Rows are points. Each table stands for the endless flat space through its points: a line for two points, a plane for three, and so on. Write the one point that lies in both, or say that there is none.

First, 2 rows:
[[ 1.16 -0.01  2.02  1.89]
 [-0.34  0.54  0.52  0.29]]
Second (3 x 4):
[[-0.28 -0.05  1.48  0.94]
 [ 1.11  1.17  0.51  0.44]
 [-0.47 -0.11  1.32  0.61]]
They share: no point

First (3 x 8):
[[-0.26  0.19  0.80 -0.80 -0.06 -1.16 -1.39 -0.88]
 [-0.61  0.54 -0.40  0.60  0.49  0.09 -0.99  0.62]
 [-0.45  0.60  1.60 -1.68 -0.59 -1.05 -1.71 -1.32]]
Second, 3 rows:
[[ 0.57  0.18 -1.10  1.17 -1.22 -2.19 -0.36 -1.32]
 [-0.39  0.25  0.24 -0.04  0.70 -0.68 -1.25  0.02]
 [-0.59 -0.29  0.40 -0.48  0.77 -0.26 -1.33  0.07]]
They share: [-0.27  0.09  0.04  0.06  0.37 -0.84 -1.11 -0.21]

First:
[[ 1.57  0.26 -0.71 -0.84 -0.35 -0.27  1.61  0.51 -0.43 -1.57 -0.31]
 [ 1.42 -0.23  0.31 -1.97  0.76 -0.79  0.77  1.24  0.01  0.34  0.31]
 [ 1.17 -0.78 -1.39  0.48  0.41 -0.39  0.97 -0.61 -0.39 -2.61  0.81]]
Second (3 x 11):
[[ 1.74 -1.23 -0.47 -0.09  0.82 -0.29  0.74  0.63 -0.64 -1.11  1.74]
 [ 0.98 -1.75  0.01 -0.73  0.26  0.23  1.22  1.39 -0.80 -1.19  0.78]
 [ 0.71 -1.04 -0.05 -0.75  0.74 -0.36  0.68  0.66 -0.48 -0.95  0.44]]
They share: no point

First, 3 rows:
[[-1.22  0.58 -0.31  0.13  0.90 -0.57 -0.59 -0.21 -0.36 -1.70 -0.82  0.57
  -1.92  0.01]
 [-0.94  1.26  0.41 -0.43  0.22  0.63 -1.87 -0.21 -1.32 -0.58 -2.10  0.97
  -0.68  1.17]
 [-0.43  1.59  0.11 -0.93  0.99  0.89 -1.75 -0.51 -1.58 -0.50 -1.52  0.97
  -0.91  1.48]]
Second:
[[-0.63  1.61  0.14 -0.27  1.03  0.11 -0.03 -0.59 -2.22 -0.85 -0.82 -0.86
  -0.83  1.66]
 [-0.69  0.72  0.00 -0.97  0.54  0.91 -1.85 -0.62 -0.87 -1.40 -1.94  1.17
  -1.49  0.87]
 [-0.34  0.98  0.66 -1.69  0.86  2.02 -2.07 -0.74 -1.08 -2.04 -2.42  1.58
  -1.68  1.34]
 [-0.64  0.89  0.49 -1.39  0.89  1.69 -1.78 -0.98 -1.19 -2.05 -2.29  1.31
  -1.78  1.33]]
They share: no point

First (3 x 20):
[[-0.02 -0.56  0.78 -1.33  0.67  0.03  0.08  0.96  0.57 -0.61  1.31  0.60
  -1.40 -0.46  0.88  0.47 -0.17 -1.21  0.57  0.07]
 [-0.25 -1.42  0.52 -0.43  0.50  0.24  0.77  0.23 -0.43 -0.12  0.19 -0.35
  -0.04  0.92  1.27  0.42  0.54 -0.99  1.67 -0.56]
 [ 0.22 -1.13  0.06 -1.48  0.73  0.90 -0.34  1.05  0.87  0.32  1.22  1.35
  -0.98 -0.55  0.16  0.02 -1.10 -1.87 -0.18 -0.89]]
Second:
[[ 0.11 -1.15 -0.27 -0.99  0.01  0.87  0.18  1.21  0.03  0.29  0.68 -0.32
  -0.53 -0.42  0.99  1.23  0.35 -0.25  1.05  0.01]
 [ 0.13 -1.61  0.09 -1.14  0.25  1.20  0.30  1.27  0.59  0.60  0.81 -0.59
  -0.75 -0.52  0.60  1.03  0.39 -0.26  1.22 -0.49]
 [-0.13 -0.67  0.05 -0.25  0.65 -0.19  0.46 -0.03 -0.65 -0.73  0.22  0.62
  -0.01  1.06  1.49  0.39  0.07 -1.83  0.55 -0.11]
 [-0.37 -0.31  0.51 -0.35  0.67 -0.87  0.40 -0.25 -1.09 -1.17  0.30  1.22
  -0.03  1.32  1.73 -0.13 -0.29 -2.15  0.77 -0.01]]
They share: [-0.11 -1.19  0.48 -0.82  0.58  0.33  0.41  0.54  0.03 -0.13  0.62  0.18
 -0.50  0.35  0.97  0.35  0.07 -1.21  1.08 -0.50]

First, 4 rows:
[[-1.90  1.09 -1.00  1.63  1.51 -0.98 -0.85 -2.42  0.94  0.65  1.19  1.06
   1.45  1.13  1.09  1.15  1.98 -1.48  1.37  0.40 -0.31  1.00 -0.46 -0.24]
 [-0.75  0.07 -1.85  1.60  0.75  0.08 -2.44 -0.38  0.54  0.07  1.29  0.84
   0.24  1.12  1.06  0.34  1.69 -0.80 -0.24  1.65  0.38  1.90 -1.86  0.91]
 [-0.64 -0.43 -0.90  1.01  0.31 -0.14 -2.75 -0.58  0.18  0.37  2.43  1.38
  -0.33  1.15  1.63 -0.03  2.00 -1.04  0.19  1.22 -0.61  2.48 -1.82  0.30]
 [-0.13  0.36 -0.62  0.00  1.03  0.40 -0.84  0.06 -1.33  1.23  2.17  0.41
  -0.34 -0.75  0.73  1.25  0.58 -1.17 -0.27  1.05 -0.46  0.60 -1.20 -0.45]]
Second:
[[-1.05  0.86 -0.91  1.28  1.56 -0.45 -1.30 -1.34  0.21  0.39  1.04  0.48
   0.67  0.27  0.84  1.16  1.58 -1.12  0.37  0.83 -0.30  1.05 -0.81 -0.03]
 [-0.99  0.50 -1.87  0.83  0.75  0.30 -0.58 -0.44 -0.21  1.32  1.88  0.96
   0.67  0.63  0.75  1.07  0.77 -1.30  0.28  1.28  0.57  0.51 -1.41  0.15]]
They share: [-1.03  0.74 -1.23  1.13  1.29 -0.20 -1.06 -1.04  0.07  0.70  1.32  0.64
  0.67  0.39  0.81  1.13  1.31 -1.18  0.34  0.98 -0.01  0.87 -1.01  0.03]

First (2 x 24):
[[-0.82 -1.14  0.27  0.90  0.85 -0.49 -0.49  0.79 -0.56 -0.20  0.26 -0.06
   0.29  0.57 -1.27  1.69  0.84  0.34 -1.20 -1.34  0.53 -0.30 -1.09 -0.72]
 [-0.14 -1.30  1.51  1.50  1.61 -1.01 -1.37  0.71  0.52  0.40 -0.46 -0.46
   0.33  0.21 -1.35  0.53  1.36  0.82  0.04 -0.54  0.53 -1.50 -0.45 -0.92]]
Second, 4 rows:
[[ 0.07 -1.64  1.86  2.33  1.28 -0.86 -1.34  1.17  0.75  1.24 -0.22  0.76
   0.86  1.18 -2.09  1.70  0.74  0.04  0.53 -0.97 -0.28 -0.93  0.54 -1.57]
 [-1.03 -1.61  0.53  0.76  1.18 -0.17 -1.70  0.74 -0.03  0.73  0.36  0.33
   0.06  0.97 -0.87  1.99  0.93  0.60  0.14 -1.20  0.66 -0.51 -0.10 -1.82]
 [-1.25 -1.28  0.02  0.17  1.16 -0.22 -1.30  0.49 -0.49 -0.08  0.34 -0.40
  -0.22  0.38 -0.49  1.46  1.18  0.92 -0.67 -1.13  1.12 -0.57 -1.02 -1.17]
 [ 0.07 -2.09  0.97  1.28 -0.52 -0.99 -0.66  1.04 -0.71 -0.17  1.02 -0.03
   1.40 -0.03 -1.41  1.13  1.05 -0.12 -1.18 -1.86  0.36  0.51 -1.44 -0.86]]
They share: [-0.48 -1.22  0.89  1.20  1.23 -0.75 -0.93  0.75 -0.02  0.10 -0.10 -0.26
  0.31  0.39 -1.31  1.11  1.10  0.58 -0.58 -0.94  0.53 -0.90 -0.77 -0.82]

First (4 x 24):
[[-0.46 -1.64  1.12 -2.08 -0.26 -1.76  0.83  1.40 -0.36  3.02  0.12  1.12
  -0.27  0.36  1.13  1.23 -1.29  0.08  1.03 -1.16  0.32 -1.17  0.25 -0.75]
 [-0.87  0.41  0.30 -0.56  0.26  0.04  0.00  0.74 -0.45  1.33 -0.64  0.83
   0.40  0.14  1.22  1.26  0.01 -1.33  0.54 -0.64  0.57  0.11  1.29 -0.51]
 [-0.71 -0.02  0.68 -1.03  0.54 -0.33  0.11  1.42 -0.38  1.55 -0.41  1.52
   0.34  0.73  1.41  1.41 -0.50 -0.51  0.65 -1.27  0.63 -0.28  0.77 -0.55]
 [-1.05  1.65 -0.34  0.50  0.38  1.10 -0.56  0.18 -0.33  0.39 -1.30  0.51
   0.90 -0.16  1.22  1.34  0.99 -2.43  0.34 -0.22  0.79  0.89  2.01 -0.27]]
Second, 3 rows:
[[-1.65  0.48  0.58 -1.65  1.20 -0.92 -0.46  0.91 -1.10  0.05 -1.04  2.92
  -0.97 -0.18  2.23 -0.28 -0.31 -2.14  1.31  0.41  1.23 -0.68  2.67 -0.18]
 [-0.94 -0.54  1.02 -0.50  0.32  0.38  0.12  0.87 -1.44  1.28 -1.06  1.35
  -0.29 -0.17  1.55  0.80 -1.10 -1.22  0.15 -0.21  0.95  0.52  1.22 -0.61]
 [-1.30  1.95 -0.46 -1.19  1.21 -0.48  0.72  0.44 -0.84  1.45  0.91  1.09
   0.58  1.26  1.37  1.14  0.93 -0.07  1.02 -0.78  0.01 -1.07  1.10 -0.69]]
They share: no point

First, 3 rows:
[[-1.25  1.25 -0.13 -1.35  1.72  1.47  1.08  0.14  0.27 -1.95  0.58  0.41
  -0.31  0.85 -0.53 -0.04  1.55 -1.12 -0.61 -0.56 -0.86 -0.32  1.38  1.08]
 [-0.85  0.55 -0.16 -0.92  0.80  0.61  0.63  0.31  0.37 -0.82  0.18  0.12
  -0.94  1.64 -0.10 -0.90  0.16 -0.97  0.44 -0.19 -1.30 -0.92  1.12  1.32]
 [-1.30  0.70  0.01 -1.44  1.38  1.00  0.88 -0.02  0.12 -1.19  0.13  0.18
  -1.17  1.43 -0.42 -0.31  0.22 -1.12 -0.06 -0.32 -1.24 -0.42  1.46  1.56]]
Second:
[[-0.29  0.84 -0.51 -0.96  0.35  0.86  1.18  0.18  1.49 -0.80  0.60 -0.35
   0.32  1.55  0.65 -0.74  0.84 -1.60 -0.32  0.17 -1.62 -1.46  0.79  0.71]
 [-0.11  0.98 -0.24 -1.25  0.47  0.60  1.10  0.42  1.52 -0.90  0.92 -0.43
   0.45  1.55  0.46 -0.70  0.69 -1.78 -0.64 -0.12 -1.94 -1.72  0.72  0.45]
 [-0.77  0.49 -1.14  0.17  0.35  1.36  0.63  0.21  0.68 -1.30 -0.02  0.39
  -0.53  1.07  0.39 -1.20  1.59 -0.46  0.87  0.25 -0.58 -0.30  1.07  1.27]]
They share: no point

First:
[[-2.87 -0.61 -0.11 -2.10  1.92 -0.71 -0.21  0.16  0.34 -0.79 -0.97 -0.82
  -0.17  1.88  0.78  0.66  0.16 -0.71 -1.69 -0.84 -0.94 -0.75  0.04 -0.66]
 [-1.72 -0.79  0.19 -1.02  1.57  0.26 -0.94 -0.55 -0.20 -0.60  0.00 -1.10
   0.85  1.09  0.19  0.32 -0.17 -0.56 -1.76 -0.49 -0.68 -0.83 -0.72  0.07]
 [-1.81 -0.33 -0.31 -1.02  1.38  0.31 -0.71 -0.14 -0.30 -0.89 -0.19 -1.14
   0.55  1.10  0.16 -0.02  0.38 -0.89 -1.39 -0.94 -0.66 -0.87 -0.40 -0.16]]
Second, 3 rows:
[[-0.94 -0.29  0.15 -0.30  1.79  1.08 -1.54 -0.01 -0.56 -0.68  0.58 -1.20
   0.95  1.29 -0.75  0.10  0.09 -1.48 -1.14 -0.71 -0.40 -0.43  0.06 -0.45]
 [-1.09 -0.02  0.17 -0.71  1.15  0.90 -1.28 -0.05 -0.39 -1.00  0.05 -1.58
   0.97  0.87 -0.67  0.20  0.15 -1.51 -1.48 -0.87 -0.28 -1.01  0.02 -0.17]
 [-1.64 -0.31 -1.27 -0.34  0.73  0.61 -0.35 -0.67 -0.88 -1.01  0.16 -1.07
   0.83  0.26  0.67 -1.15  1.03 -0.20 -1.05 -1.25 -0.82 -1.10 -1.60  0.62]]
They share: [-1.28 -0.19 -0.41 -0.48  1.11  0.82 -0.96 -0.29 -0.62 -0.94  0.20 -1.30
  0.91  0.71 -0.15 -0.36  0.49 -0.98 -1.24 -0.99 -0.52 -0.93 -0.62  0.09]

First:
[[-2.02 -2.23  0.29  0.66 -1.28 -0.70 -0.84  0.98 -0.13  1.44 -2.01 -0.39
  -2.48  0.76 -0.13 -0.48 -1.49  2.93 -1.50  0.58  1.09 -1.68 -0.74  0.34]
 [-0.08 -0.25 -0.31  0.92  0.30 -0.20 -0.42  0.16  0.23  0.30  0.69 -0.55
  -1.38 -1.76  1.55  0.36 -2.13  0.53  1.04  1.18  0.53 -0.26 -0.10 -0.18]
 [-0.63 -0.58 -0.58  1.21  0.35 -0.66 -0.06  0.66  0.35  0.30 -0.12 -0.26
  -1.57 -1.28  1.28 -0.24 -2.20  0.80  0.64  1.63  0.93 -0.67 -0.48 -0.13]
 [-0.52 -0.91 -0.47  1.00  0.36 -0.38  0.00  0.66  0.39  0.34  0.19 -0.01
  -1.88 -1.52  1.11 -0.16 -2.53  0.97  0.48  1.48  0.77 -0.92 -0.62 -0.38]]
Second, 6 rows:
[[-0.30  1.15  0.91  1.95 -1.20 -0.41 -0.89  0.17  0.46  1.87  0.68 -1.87
  -2.75  0.02  1.97 -0.32 -2.19 -0.17  0.30  0.14  1.37  0.37 -0.38  0.58]
 [-2.07 -0.38 -0.85  1.76 -1.34 -0.93 -2.34 -0.52 -1.67 -0.05 -0.72 -0.45
  -1.48 -1.10  0.80 -0.19 -0.41  1.92 -0.94  2.47  2.50  0.82  0.16  1.04]
 [-0.37 -0.96 -0.99  0.92  0.16 -1.37 -1.17  1.23 -0.10  1.52 -0.11 -1.26
  -1.88 -0.69  0.71 -0.50 -1.18  0.37  1.45  0.75 -0.16 -0.86 -0.66  1.78]
 [-1.25  2.42  1.51  2.20 -2.22  0.15 -1.18 -0.68  0.13  1.69  0.32 -2.03
  -2.76  0.08  2.10  0.45 -1.81  1.34 -1.30  1.07  2.32  0.26  1.14  0.66]
 [-1.91  0.28  0.53 -0.24 -0.76 -0.77  0.41  0.25  0.92  0.88 -2.17 -2.14
   0.20  0.51  1.67  0.72  0.12  3.09 -0.21  1.35  0.74 -1.02  2.12  0.80]
 [-0.62  1.60  1.40  0.84 -1.32 -0.36  0.20  0.38  1.44  2.47  0.57 -2.77
  -2.43  0.35  2.30 -0.16 -1.65  0.76  0.19  0.10  0.91 -0.34  0.79  1.04]]
They share: [-1.05 -0.25 -0.15  1.17 -0.54 -0.92 -0.96  0.32 -0.11  0.77 -1.03 -1.24
 -1.06 -0.14  1.27  0.04 -0.95  1.17  0.37  1.03  1.01 -0.14  0.12  0.68]
